Each row is a point. A path goes straight from each point to the next, and from the last back to the first. The post is the endless flat space through its rows: a point in 2 columns, a line in 3, a plane in 4, and so on, so that a path can go around it. How many times does the path go around the post? Going back the other way cancels.

Post (1 x 2):
[[  2 -18]]
Path, 16 rows:
[[ 47  -8]
 [ 19 -33]
 [-12 -49]
 [-26 -22]
 [-15  -4]
 [ 14  18]
 [ 19 -17]
 [ 27 -55]
 [-20 -60]
 [-18 -19]
 [-13   0]
 [ 15   8]
 [ 12  -6]
 [-13   3]
 [-23  -6]
 [  4   2]]
Times around: 2

Post:
[[  2  18  42  39]
 [  7  12 -15 -21]
 [-17   9  23  -2]]
Path, 20 rows:
[[ 16  -7  60  23]
 [ -7  -1  37  11]
 [-20   1  46 -20]
 [ -4  37   8 -39]
 [ -9  29   5   2]
 [-39   2  34  13]
 [-37  -9   9 -10]
 [-59  15  23  28]
 [  2  27   2   2]
 [  4  23  19 -15]
 [ 21  34  34   1]
 [-13  37  27  -4]
 [-17  16  11   9]
 [-14  10  35  41]
 [ -8 -12   9 -23]
 [ -1   9  32  -1]
 [ 22   9  30   6]
 [ 10   2 -10 -18]
 [  3  -5  12 -12]
 [-23  -4  57 -18]]
Times around: 1

Post (5 x 6):
[[ 25   6 -16 -23  -6  15]
 [ 21  25   2 -39  -6  -5]
 [-19 -32  31   9   5  -9]
 [-14 -12  19  31   6 -13]
 [-14 -14  18  10 -26  -4]]
Path, 35 rows:
[[ 10   4  25  -1 -33 -30]
 [ -5 -25  21 -11   0 -20]
 [ 27  -9   9  -7  -8  -2]
 [  9  14  32   7  18   3]
 [-21   3  13  22  -3  16]
 [-22  19  -2 -27  -1 -10]
 [-38  -5  -2  16  -1 -16]
 [-15   0  20 -40  19   2]
 [-13   3  28  17 -31  16]
 [  3 -15  46  36 -44  -1]
 [ 35 -13 -16  14  -4   4]
 [-15 -17  25 -17  15 -44]
 [-27  -7   1   7  29 -26]
 [ -7  18  -6  -5 -40  11]
 [ 20   1   8 -23 -13  38]
 [ 17 -20   3  14 -16  30]
 [ -1 -26  37 -32 -46  -6]
 [ 11 -14  -1  14 -60  28]
 [  1  -2  40 -38  15  12]
 [-16   0  12  13  -6   7]
 [-27   2 -10   7  -5 -15]
 [-26  -4  25   7 -12 -53]
 [  8  12  24 -16 -10 -27]
 [  6 -27  14  23 -50  29]
 [ -1  21  23   2 -21   4]
 [-14  16  21 -32  25  -7]
 [-34  25  37  -2 -30 -17]
 [  3  39  46   6  -5 -11]
 [ 17 -12   5  37 -18  13]
 [ 35   2  -2   1   7 -19]
 [ -6 -29   6  -2   4 -32]
 [ -9   1   5 -29  -4 -11]
 [-22  -8  21  -6   0   9]
 [ -2  -8  39   8  -6  25]
 [ 40  -8  -5  33 -10  30]]
Times around: 1

Post:
[[ -4  21 -23   6 -15 -13  19 -38  15]
 [-13   4 -17  10  16  -5   5  12  -4]
 [  3   6   1 -11   7  -9   9  17   0]
 [  0  -2  -7 -11   4  29  -8 -13 -24]
 [-10  -3  25   8   0 -22   6  25  60]
 [-13   9  13  18 -12 -18  15   0  -9]
 [-36   2  25 -29 -29  37  25  45 -26]
 [ 13  -7 -29   9  -7   6 -20   2 -12]]
Path (14 x 9):
[[ -3 -20 -17  -7 -14  -4  -6  12   0]
 [-24 -13 -12   4 -23 -16   9 -13   4]
 [  9 -11  15  -8 -10  -4  15   6  11]
 [  0   5 -25  14  -4  14  12  27   7]
 [ -1  14  32  -3 -13   3  15  12 -33]
 [  3   7   3  -4 -13  -4 -28  35 -27]
 [-28 -10  -6  36  -8 -19 -19  10   4]
 [-27  -2  -4 -28 -20  -2  37  13   9]
 [-27  -6  10  -5 -16  15  -2  14  -7]
 [-35  15 -16  10 -20  -1  16  23   8]
 [ -5   6 -14 -26   6   5   2   8   5]
 [  3 -13 -17   2   2 -13 -13  -2  11]
 [-14  -1   5   6 -23   6  36   0   1]
 [-21 -11 -13  18 -10   8  29   0   0]]
Times around: 1
